Rows are points. Two turns around zero, p and q, are shown by what they do to some points. Where does a point land after both, in the order given? Backwards means that the second turn is done in reverse. Each puzzle has new turns, and all numbers are rounded.

Turn p:
[-13  14  25] -> [-16  -1  27]
[18 43 -1] -> [-3 45 13]
[  7 -47  40] -> [ 30 -48  25]
[-14  13  -1] -> [-18   5   2]
[  2 -22 -63] -> [  7   0 -66]
Turn q:
[ -1 -36 -42] -> [  5 -47 -28]
[ 34 -19  21] -> [42  2 13]
[26 -9 15] -> [30  6  7]
[-52  49  -8] -> [-68  23  -3]
[-3  5 44] -> [ 4 19 40]
[ -5  10 -29] -> [-14  -3 -27]
Where do these land?
q, then p backwards: [-40  -9  21] -> [-28  12  35]
p, then q: [-29 -21 -15] -> [ -9 -37  -8]
q, then p: [51 76 -7] -> [-28  86 -17]
p, then q backwards: [ 13 -35 -14] -> [ 25 -22 -22]
q, then p: [ -6 -14   1] -> [  7 -13   2]
p, then q: [11  4 14] -> [ 9 12 10]

Turn p:
[ -2  33 -14  14] -> [-14  29 -19   8]
[-29 -23   7  -2] -> [-19 -19  26  -6]
[ 5 12  1 36] -> [ -8  10 -10  35]
[-36 -25   1 -51] -> [-10 -19  33 -54]
[ 30 -15  63   3] -> [53 -6 37 29]
[ 33  17 -60  -1] -> [ -1   3 -69 -13]
Turn q:
[ 21  35 -23  19] -> [  6  35 -36  -2]
[-45  20 -15 -17] -> [-45  -9  -9 -28]
[ 32 -30  30 -19] -> [ 43 -15  33   3]
[-4 -6 32 -9] -> [ 2  0 34 -4]
[-16  14  30  53] -> [-28  40  20  37]
[ 12 -34 -54 -28] -> [ 21 -53 -41  -7]
Where do these land?
p, then q: [-11 -32  13 -14] -> [ 13 -18  31   6]
q, then p: [-41  46  40   6] -> [-17  50  48 -19]
p, then q: [ -5 -20 -32 -18] -> [ -1 -40  -4 -12]
p, then q: [ 45 -19   6 -24] -> [ 52 -11 -13   4]
q, then p: [ 12  26 -28  50] -> [-37  29 -42  11]

Turn p:
[ 10   9 -12  25  -3  10 -19 -13] -> [ -7   7 -11  24  -7   1 -22 -17]
[ -3  35  48 -16  33 -11 -39   0] -> [-16  39  34 -24  26   7 -43  20]
[-22  -3  10 -27 -10   2 -30 -14] -> [-17  -7   3 -36 -17   2 -24   4]
[ -5  37 -32   4  62  24  14 -16] -> [-29  29 -41   5  55  22   8 -19]
[ 15 -36  35   2 -58  -3  39  -7] -> [ 39 -22  44  -3 -46  -5  34 -21]
[-15 -11  -3  14 -48 -26  25  10] -> [  2 -21  16  11 -31 -38  31   1]
[ 17   7  -4 -27  21 -27 -29  -7] -> [ 16  20 -15 -25  15 -14 -32  16]
[-10 -57   1  25 -26  -8  23  12] -> [ 21 -59  17  18 -14 -11  21  -4]
[ 12  19 -43   1  29  38  15  36] -> [-10  14 -46  30  19  36  25  22]
Turn q:
[-12  13 -25 -52  -5   4 -11  -5] -> [-22   8 -29 -45  -3  13 -12  10]
[ 30   1  94 -51 -33 -20  -3   0] -> [ 20 -29  81 -71  -5 -15 -19 -20]
[-14  -2  25  28 -97  19 -13 -29] -> [-16 -10  34  11 -98 -20 -20 -17]
[-15  -2 -22   5  23  -6  33  -9] -> [-17  13 -21  11  20  -4  29 -13]
[ -7  11 -17  29  10   1   9  34] -> [11 17 -4 27  3  6 25 28]
[ 29   6 -14   1  35  21  15   3] -> [ 20   4 -15   8  26  36  11 -14]
[-17  -2  10   6  31   8 -14   0] -> [-16  -3   8  16  27   8 -12  10]
[ -3 -34 -29  18  11  -3  -6  12] -> [  5 -22 -31  27   7 -10   8  15]
[  9  10 -21  15  25 -24 -10  -5] -> [ 16  22 -21  14  23 -13 -10   2]
Where do these land?
p, then q backwards: [ 23   5  15  -5 -22  15   5  49] -> [ -2  20  -2  28 -17  21  -3  45]
p, then q backwards: [-35 -22  15  17  11 -40  43  -1] -> [ -9 -39  41  -3  16 -33  33  12]
q, then p: [  0 -14  -8 -21  25  20   3 -14] -> [-12 -21 -22 -11  14  19  -5 -12]
q, then p: [ 18  36 -21  -4  17  16 -44 -12] -> [-22  25 -28  16 -13  26 -39  13]
q, then p: [ -1  14 -42  -2 -17  23  -3 -20] -> [-27   2 -33   9 -34  -2   4 -11]
p, then q: [-11 -30 -41   9  12   8 -34  -4] -> [ -4 -27 -46  22  -3  -8 -17  20]
p, then q backwards: [ 40 -20   0  -6 -28  20 -39  -8] -> [ 37  10 -12  10 -33  23 -37  -9]
p, then q: [ 70  -4  10  -9 -20 -16   3  30] -> [ 72  17  16  -3 -23  18   4  -2]
p, then q: [-62  12  34 -11   0 -38  33  -3] -> [-34  -7  36 -39  43 -34  29  -3]
q, then p backwards: [-42  22  36  32  21  -7  33 -17] -> [-20  49  32  43   6  -6  27   0]

Turn p:
[-40  34 -16  -5 -32  14  44 -35 -27  15  22] -> [-14  49   6  14   4  12  17 -40 -44  40 -18]
[  4   9   9 -13  38 -32  -6  10 -22  -3  30] -> [ 17  -8  17  -9  27 -21  -9   5  -9  15  45]
[-39  25 -26  29   5  61 -24  19  21   8 -10] -> [-36  15 -57 -14  15  60  -3  -3  11  -5  -4]
[ 32  18  53 -20  -8  35  17 -21   4 -34  13] -> [ 31  16  58 -27   6  25  10 -24   9 -30 -19]
[ -8 -39  50  47  -6   3 -28  37  -5 -23 -35] -> [-32 -33  11  20  20  11  -7  49   3 -66 -13]
[ 43  39 -32  14   1  47  36 -14  46  31  -6] -> [ 52  30 -34  -4 -19  50  18  -6  36  31 -34]
[ 14  -5  26  10  -4 -30  19 -48  22   9  23] -> [ 20  14  42  45 -18  -5   7 -15  21   9  12]
[-17 -38 -17 -35 -12 -29  26  35 -47  20  33] -> [-10 -24   9 -12 -20 -34  22  18 -71  33  23]
[ 33 -49 -30  20 -16 -28 -22 -13  29 -39 -28] -> [ 16 -36 -29  32 -38 -36 -12 -10  24 -49 -12]
[ -5 -45 -34 -14   7   7 -20 -47 -43  17  10] -> [-19 -56   2  13 -14  -7 -20 -48 -19  37  -4]
[-46  31  33  -4 -10   3 -43  29 -36   1 -51] -> [-67  17   3 -27  47 -10 -36  31  -5 -14 -24]
[ 23  -5  36 -32  52 -25  27  17 -15 -42 -34] -> [ 29 -25  30 -29  51 -51  32  13  19 -21  -5]
[ 30  40 -24  17 -39   4   1  -6  26   5  21] -> [ 37  47 -20   8 -33  21 -23  -5  -1  -1  -6]
[-24 -15 -28 -17  25 -31 -25  37  47  35  12] -> [-23  -5 -38 -11 -28 -16   8  33  28  23  58]
Turn q:
[ 29   3 -52  -1  15 -46 -48  -7  60  -8 -14] -> [ 40 -47 -49  23  32 -27  -2   9  36  18 -43]
[-69  46  42  20  -3 -18  24  16   9 -31 -10] -> [-67  55  -3  25 -26 -33  -3  30  20  -5   1]
[-20  11  20  26  56   3 -31   1  30 -21 -35] -> [-33  10   8  45  52  -4 -21   8  35  13 -19]
[ 39 -21   7 -69 -19  11 -14  -7 -16  10  -3] -> [ 29 -36  29 -51   3 -21 -19 -29 -17 -17   3]
[-18  16  15  19 -17  17   1 -26   6  27   3] -> [-22  13  -5  -6 -20  15   3 -24  18  28  14]
[ 22  19  30  33  26   9   1  -9  51 -84 -23] -> [  1  27  27  53  25 -10   8   4  77 -43 -31]
[-22  15 -11  -9  -9  42  20  35 -33   8  19] -> [-10  31   5 -42 -12  32 -10  31 -23  -7  13]
[-11  43  28  45  35  -5  62  21  26  10 -47] -> [-44  62  25  30   6  -2  44  11   4  29 -55]
[ 27 -41 -13 -28 -16   0 -13   5   1  36  58] -> [ 43 -52   5 -33  -8   7  15  10 -15  16  43]
[  1 -44 -35 -44  -5   4  21 -33 -44  22  36] -> [  4 -46 -18 -42  -3  20  21 -21 -52 -29  36]
[ 15  12   7  10   0 -23 -18   0 -42   1  21] -> [ 27  23 -14   9   7 -15  -7 -10 -23   1  33]
[ -8  20 -18  15 -23  23  27  -5 -22  20 -20] -> [-11  29 -12 -18 -26  31   2 -17 -17   6 -20]
[ 12 -77 -20 -17 -39 -16 -32   9 -26   9  15] -> [ 40 -67   1   7 -30   8 -32   0 -42  -9  26]
Where do these land?
p, then q: [  3  -2  -7  20   6 -26  11  10   7 -42 -22] -> [ 16   6 -18  34  14 -11  19  14   0 -27 -18]
q, then p: [ 39  44  19  -7  17  15  11 -10  32   6  -6] -> [ 17  26  17  -6   7 -16  26   6  54  21  -7]
q, then p backwards: [ 28  12   4   5  28  63  12  19 -53  29 -61] -> [ -6  63  35  -3 -32  55   9 -25 -57  -3  19]
q, then p: [-19 -26 -10 -45 -21 -12 -55  -6  14 -40  59] -> [ 15 -36 -14  -8 -58 -19  -2  -4 -12 -43  68]
p, then q: [ -6  24  -3  51 -41  12  35  26  -1  -6 -11] -> [  9  62  -9   2  10  28 -17   9 -12 -17 -38]
p, then q: [-12 -18  16 -38 -28 -27  39  13  34 -14  12] -> [ -3  30   3  -7 -51 -41  32   6  -8 -20   1]
q, then p backwards: [ 22  23   0  10  45  24  37  10 -67  30   4] -> [-36  55  15  -2 -10  27  43  18 -31 -17  42]
q, then p: [ 52  22  29  27 -32 -27  27  12 -12  20 -32] -> [ 27  38  33  29   7 -13 -30  17   6  20 -55]
q, then p: [-50   2   1 -23  22   6 -46 -54 -20   6   7] -> [-35 -20 -19   8  -5   2  -6 -55   4  19  60]
q, then p: [ -8  12 -18  15 -12 -30  -2  50  29  16 -16] -> [ -7   1 -29   1  -9 -12 -13  60  -5  13 -24]
p, then q: [-20 -43  26  12   4  -8 -20  -6  27  -7  35] -> [ -9  -2  11  17 -34  16  10  20  27 -19  46]
p, then q: [-29 -49 -57 -27  12  11 -51 -64  10   2  33] -> [-21 -69 -48   3 -43  28   7 -46  21   5  51]

Turn p:
[-24 -29  11  24   2 -22  39  -8  13  -2 -45  20 -19  12] -> [-54 -20  30   5  -5  33  16 -20 -11 -16 -24   5 -19  -3]
[-19  13  46 -30 -44   5  12  53  13  57  69 -31  41   5] -> [  8  11  16 -13 -31  -9  19  60  -1  86  54  27  48  20]
[ -7 -44 -10  64 -49  13  42 -38  43  13  -5  13  -9  37] -> [-23 -41  11  31 -29  63  48 -58  31  -1   9   9   2  29]
[ 21  31 -12  42   4  33  21  17  36 -25  11 -48 -15 -17] -> [  8  23  -7  17  -6  23  26  34  63 -34  20 -33   7  -7]
[-10  -6  -4  33 -17  37   6  30  22 -23  -6  37  -5 -14] -> [  0  -6 -10  32 -11  54 -12  20   2 -32  10  25  -2   4]
[ 42 -14 -23   1  37  45 -26 -21 -13 -29 -43  11 -18  39] -> [ 24  -8 -23 -16  46  24 -29 -27   8 -40 -32 -35 -28  38]
[ -7  28  -6  -7 -15 -55 -32   0 -18 -15 -31  -6  35  15] -> [-17  11  -4  -3 -27 -59  -8  -8 -30 -21 -30  -3  27  21]
[ 29   2   4  24  29  12 -31 -28 -64  19 -43  20 -45   3] -> [ 44  11  25  22  33  10 -20 -32 -31  -7 -58 -40 -35  -1]
[  8  55 -30 -19  16 -37  11 -28  -1 -18 -25  44 -16  24] -> [-17  53 -19 -11  12 -27  15 -37 -10 -34 -37  31 -30   8]
[-19  -6  55 -41  18 -16  -8  16  22  39  26 -18  39 -15] -> [-22  -7  29 -22   7 -31 -27  36  12  63  15  23  30  -7]
[-38  -7 -10  -9  31 -39 -17  12 -19  -9  32   4  -6  19] -> [-24  -7  -1  14  24 -49   2   3 -35   3  31   3 -22   3]
[-49  18  -4 -73 -34 -34 -20  26  21  30  16 -36   3 -15] -> [-38  18 -38 -21 -49 -46  -9  33 -14  67  17   2   4 -16]
[-56  12  19 -33 -13  20   6  -3  -5  35  44 -33  58 -32] -> [-12  16  -6  -7  -2 -10 -15  12  -8  63  52   5  72 -34]
[ 48 -31 -41  13  42  -5 -17  -6 -21  12 -15  28  -5 -25] -> [ 38 -40 -17  13  46  -7   3  -5  -3 -19 -49   4 -18 -23]
[ 28 -15  -9   8 -21  29  57  17  -7 -45   7 -18  -7 -11] -> [ 20  -9   0 -36 -13  45  35  16   9 -44  28 -12   1 -16]
[ 53  -7  14   3  16  17 -43 -37 -22 -38   6  13 -31 -25] -> [ 65  -6  13  -4   9 -10 -46 -24  19 -33  -7 -12 -36 -15]
Turn q:
[-30  -6   5 -67  -9 -23   1 -37  63  -6  -2 -45  32   8] -> [  0   3 -33 -50  -4 -42  17  24  39  -9  -8 -55  56  22]
[ 65  26  28  12 -10  43 -24  23   7  -8  24  18  -4  15] -> [ 52  37  20  37  30  14 -40   1  21   3  21  19 -17  12]
[-14 -16 -36  15 -13  -8  -7  28 -10  33  34  26  12  26] -> [-30 -14 -29  20 -31  24 -27   9  -9  18  34  19  -4  16]
[ -9 -15 -14  45   2 -20  -3  -8 -21 -22  49  13 -31 -26] -> [-12 -22  -8   0  -8  21   9 -19   5 -26  40  27 -28 -52]
[ -6  13 -35  27  17  -9  26  -6 -72 -21  37  14  25  15] -> [  5   4 -30  21 -30   8  18 -20 -69 -21  33  41   0 -16]
[-80 -21  35 -30   6  20   5  -2  36  -8 -14 -26  35   6] -> [-53  12  18 -11   7 -12  30  36  14 -25  -6 -40  64  21]
[ 10  30 -18  22 -32   8  29   1 -24   8   7  42  -8 -37] -> [  7  11   2  18 -28  21   2 -32   6  25 -17  54   1 -32]
[ -9   0 -20  60 -29 -43  -1   6 -29 -19 -16 -14  20 -10] -> [ -7 -46   0  36 -42 -32  -5  -5 -19 -26 -10  17 -11 -33]
[  1 -13   0  12 -12 -36 -10  -7 -47 -26  -3  59  -9  12] -> [ -8 -27  18 -23 -11 -12 -19 -22 -28 -13  19  65 -13   1]
[ -1   4 -38  56   2   0  22 -30  -3 -15 -19  20 -24  23] -> [-21 -11 -28  17  -2   6  -3 -51  -8 -36 -29  25 -32   2]
[ -5  -4  -4 -54  47   5   5  28  77 -15 -49 -32  11 -26] -> [-12  19 -21 -30  56 -25  12  67  18  16 -60 -43  13  -4]
[-10  -9   8 -72   7  44 -51 -12  29  15 -36 -51  -1 -14] -> [  5  26  25 -43  25   2 -29  19   5  17 -24 -91  35   5]
[-17 -22  13 -61  -9   7  30  23  36  -8 -30 -61 -22  11] -> [  4  16   8 -42 -14   6  27  59  23 -13 -44 -53  -1  29]
[ 26  53  36  17  18 -15 -22   1 -20  37   1  12 -38   5] -> [ 13  19  33  16  11 -25   6 -38   2  44  25   2 -53   5]
[ 80 -20  40  17  15  28  -2  -5 -23  55  18  26   3  -7] -> [ 58 -26  25  34  43  46  -3 -25  -1  48  27  13 -10  25]
Where do these land?
q, then p: [-19 -40  -4   9  12 -57  27  -7 -11 -16   4  41  10 -28] -> [-18 -45 -10 -18  14  23   0  -7 -42   3  10  51 -12 -33]
p, then q: [ 37 -14  18  18 -13   7  19  -1 -53 -35   7  17  14 -22] -> [ 66   0  28 -12  25   8  -1  12 -13 -19   5  27  16  -9]
p, then q backwards: [  6  -2  13 -11  39   4  12  20  32 -18   2 -50  -4  45] -> [-28 -25  34 -27  20 -12 -17   8  50  10   4 -11 -24  28]
q, then p: [-13 -11  32  27  20 -11  10   4 -30  19  12   8  11 -66] -> [  5 -23  45   6  19  35  10   8  -1  21  10  24  22 -52]
q, then p: [ 17 -36  24  20  -2  11   5  14   0  30 -26  38  43 -18] -> [ -6 -46  30  23  41  26 -15   1 -11  11 -17  14  24  26]
p, then q: [  7 -17  40  -7 -42 -31  48 -10  -8   0 -29  34  -9 -52] -> [ 11   1  75 -24  -5  20  -2 -11  21  16 -30  35  46 -14]
p, then q: [  2  17 -28 -26 -26  46 -27 -21  59 -17  64  -7 -12  25] -> [ -1  22 -85  -2  -9  16 -41 -22  52   7  32  -3 -17   8]
p, then q backwards: [  9  60  -8   4  28 -27 -45  48  34 -14 -13 -18 -12  28] -> [-14  34   7  -6   2  -8   5  48  59 -21 -22 -22  10  60]
q, then p: [ 30  39 -50 -17  12  16  14 -38  38  26  27 -24 -41  22] -> [  7  38 -67  -2   1  -8  32 -32  50   9 -19 -37 -19  -4]
p, then q: [ -4 -41  33  12  19  -6 -13 -34 -37 -14 -51  43  -5 -40] -> [  6 -29  75 -25  44  -3 -17 -26 -23 -18  -5 -15  17 -31]
q, then p backwards: [-15  51 -20   1  15  -3 -10  -2   2  -5 -14 -23  48  46] -> [-30  47 -30   3  -5 -26 -51   8 -24  -6  -4 -13  13  20]
q, then p: [-16  31 -25 -74   1  41   2   5   9  14  37  -3 -29  28] -> [ 14  80 -53 -14  -6 -11   7  10  10  33  11 -10  16  25]
p, then q: [ -9 -34 -26  27 -15   8  22  23 -25   9 -16  37 -28 -18] -> [  4  -5  29  13   2  60   4 -14 -27 -20 -27  17  -8 -19]
q, then p backwards: [  4 -52  49  29 -33 -30 -15 -13 -61  34   0  29   8   1] -> [ -7 -81  52  33 -32 -18   5 -10  -4  -3  34  20  20  18]
q, then p backwards: [ 13  -1 -56 -53 -26  22 -25  -7  22   3  22 -62  -3   0] -> [ 15  19 -13 -34 -28  58 -30   3 -13 -20 -31 -59 -11 -26]
q, then p: [-48  51   7  41  10  11 -22  18  29 -17 -25 -59   9  50] -> [-49  31  27  39 -42 -43  28   7   0 -49  18 -51   0   6]

Turn p:
[ 28  32  20  11  -3  26  16  21  -8  20 -27 -22   4  -2] -> [ 20  -7  35  -8  -4  23  -1  17 -21 -36  -2 -25  18 -12]
[  6  25 -36 -14  16  19   3 -17 -47  36  19 -24  -9 -10] -> [ -5 -30  -1 -17  12  22 -45 -28  -6  18 -16 -30  26 -29]
[ 12 -53 -42 -19 -20   6  -3   4 -41  17 -19  -7  39   8] -> [-17 -54   9  15   7  -1 -27  14 -25  35  -5  27  34  36]
[  9  28  -1 -28   3 -16   1  -7  78   5  -7  16   1   8] -> [  7  46   5 -25  -6  24  26   3  21   5  53  28   3 -15]
[-32   6  29  17  32 -11   3   4 -12   7 -11 -27   6  23] -> [-31  14  18  -9 -19  -7  10  -2 -16   0 -10 -46 -17  14]
[-69   9 -12   0  18 -26  15 -16  24 -67 -26 -28   5 -12] -> [-35  60 -12 -47  -5 -13  -5  38  20  16 -42   9 -37  21]
[ 20 -13 -14   3   6   2   7  29  67  27 -30 -12 -22  -8] -> [ 14   6  13   7 -31  42  31  43  37   9  27   2  20  -8]
[ 32  30  21  52 -16  16  16   5  -1 -14  81 -25 -12  13] -> [ 21   2 -57   1 -36 -27  -5 -27 -10 -68  -3 -30  24 -30]
[ 32  20 -35  -6   1  -3  -7   4 -13 -20  67  97  -5   4] -> [ 43 -31 -43 -14  56 -47   4 -58  40  -8  38  23   8  -6]
[ 33 -14  -4 -33  12  20  -2  11  31 -14 -20 -27 -19   6] -> [ -1   6  34   7 -34  21 -18  12  37 -12   9  26  15  -1]
[ 28 -43  26  69 -15   7 -15 -48  -7  18 -24  21  -9   4] -> [ 53   1   7  54 -25 -18  44 -17 -35  27 -36   0  12   7]
[-68  17  31 -17 -13  20 -19  21  22   0  -5  31  16   3] -> [-12  39 -10  10  45  25   6   5  -6 -14  27 -13 -45  40]
[ -6  -1   2   0 -22 -11 -43  26 -21 -18 -22 -26  10  -2] -> [-19   9  17  29  15 -27 -28  42 -13  -3  -1  -5   1   0]
[  0  14  -1 -10 -18  -6  19 -11 -35  23  10  27 -29  14] -> [ 28 -34  -6 -10   6   0 -14 -25 -17  12  13  -9 -31 -16]
[-25 -56  16 -25  20 -45  10 -25 -37 -21  14   6  24 -49] -> [-66 -28  -9   6  19 -18  24 -17  -4  22 -51  43 -31  -2]
Turn q:
[-15 -12  -3   6  -8 -21 -14 -18   8 -40 -12   8 -18  -4] -> [ 31 -26  20   1 -20 -17  -5  -2 -10   2  16  23   4   2]
[  3 -27  -1  27   4 -25 -11 -29  20  15 -34  33  59  24] -> [ -5 -45  17  -1  52  50 -16   4   4   5  27  31  19 -13]
[ -7 -52  30 -17  20 -20  30   1  15   6  -9  -1 -21  28] -> [  6 -14  14 -49  32 -13 -13 -11   2  20   8   1 -35  36]
[  1  -5  30   5  32  24  -5 -43   5 -18  -3   9   6  27] -> [ 18  10  14 -14   8  21 -44 -44  -1 -10  18   3   3  -2]
[ -2 -18  19  30 -13  -3 -31 -17 -11  21  12  33  -4  19] -> [ 10  -1  -1  31  23  18  -7 -18 -13  30  22  19 -25 -19]
[ 4  8  3 27 -4 -2 22  4 38 -7 12 31  5 29] -> [ 13  13  18 -12  -3  42   9  15  21   4  33   9 -16   4]
[ -2  -4  19 -19   9  18  43  26 -41 -24 -19  20 -20 -11] -> [-13  27  -4 -22   6 -42  12  -4 -30 -31  34 -14  -6  22]
[-28 -39 -20  22  -6  31   6 -24  15   8 -11  10  13  17] -> [  0 -42   3  -6   2  36 -22   0 -17 -12  16 -14 -32 -14]
[ 33  29 -44 -27 -13  -8 -21  55 -26 -11  55 -50  19 -23] -> [  8  30 -49  30 -27  -6  33  42  -7  14 -60 -29  48  23]
[ -4  -8 -23 -51 -43  -4 -31 -23  54  40  28  30  69 -50] -> [-62 -27  15 -15 -24  46  -4  36 -26  67 -28   9  44 -55]
[ 26 -34  -7  49  48  -3 -31 -17  42  17 -16  29  -9  -4] -> [ 47 -16  15  -7  46  10 -34  16  32  15  20  -4 -10 -54]
[ 15  50 -25 -17 -21 -11  28  -4 -43   8  25 -45 -17 -36] -> [-16  12 -29  12 -37 -29  64 -25  12 -12 -36 -25  26   1]
[-49  13  49   9   4   9  26  13 -17 -10 -12 -27  -6 -21] -> [-30   7  44  21  -8 -33  -5 -21   0 -25   4 -25 -15  35]
[-25  48 -11 -20  23   0   3  27 -35   0 -11 -19 -40  16] -> [-14  19 -42  15 -27 -46  -6  -8  32 -28   3   3  -9  29]
[ 49  51 -14 -23 -32  14 -14  47 -23  -5  -7 -63 -36 -12] -> [  8  50 -33  17 -23 -38  38  19   4 -40 -77  13   3   5]
Where do these land?
q, then p: [  0 -24 -16  15  46   0   8  33 -14  13  63  12 -11 -35] -> [-38 -12  -9 -10 -37  20 -13  25 -10   0  12 -40  45 -45]
q, then p: [ 46  29 -36 -33 -24  -9 -29 -43 -13   9  16 -19 -21   3] -> [ 39 -14   6 -29  36  24   8  22 -19  40 -14  47  25  -2]
q, then p backwards: [-24   2 -12   4   6 -15  -3 -34   6  15  19  25 -28  15] -> [  2 -14 -15 -23   3 -19   7 -13   8  18  21  17 -36  20]
q, then p: [ 19   9  55 -24 -25  29   4 -20  32   2 -43  18 -16 -20] -> [ -4  20  23   0  52   2   8 -21  -2 -16 -10  15 -66 -26]
q, then p: [ -3  -9  36 -29   2 -22 -22  34  13  29 -21  -3  -5  15] -> [ -2  10  24   0  17  -5  23  -4  21  30  36 -33 -28   7]
p, then q: [ 16 -47  -7 -76   6 -18 -40   1  38 -15  17 -14 -12  18] -> [-11   1  33  36 -36  38 -11  12   7  57  44   9 -33 -30]
p, then q backwards: [  2  36  31  -9 -15   8  39   9  25 -34   2  13  61  25] -> [ 24   1  16 -27 -13  18  53  15 -18 -47 -44  16  -3  27]
p, then q: [ 16  -5 -25  13 -62 -22  -3   5  11   1 -25  16  53  25] -> [ -9  27 -54  18  38  12  25  15 -11  30  32  -7  21  30]
q, then p: [  4  12  22  79  13   9   7 -15 -35 -12  -3   4  33 -11] -> [ -3  27 -15  -6 -29 -22  22 -31  -3 -43 -57 -16  31   0]
q, then p: [-36  26 -44  31  -9 -26   3  12 -15 -28  15 -37 -50 -39] -> [ 18 -19 -33  -1 -61 -27  27  59 -29  -4   5  29   3 -18]
q, then p: [-37   4  41  18 -28  41  36  -2 -14   5   4 -34  27  28] -> [ 25  38   5   5 -34  -9 -40 -20 -12 -10 -35 -27 -40  30]
q, then p: [  3  19   0  -4  24  30  -2 -36  32  21 -22 -10   0 -11] -> [-12  45   6  22  21  21  -1  12  12   0 -18  32  -8 -10]
p, then q: [-32 -24 -57 -15   6 -21 -42  21 -55 -16 -19  34  -4 -38] -> [  1 -29  -5  -3  58 -24 -51  30  62  32   7 -10 -26  -5]
q, then p backwards: [-10 -10  -6  27  20  25 -11  25  -4   4  -6  30 -17  27] -> [-24  20   4 -16 -40   2 -17  23  10  -4   8  11 -26   9]
p, then q: [ 36 -18  20   3  41  -8  56   9  -7   5   2 -34  -8  -1] -> [-20 -24  44 -28 -11  -3  11   0 -58 -10 -11  15 -14  17]
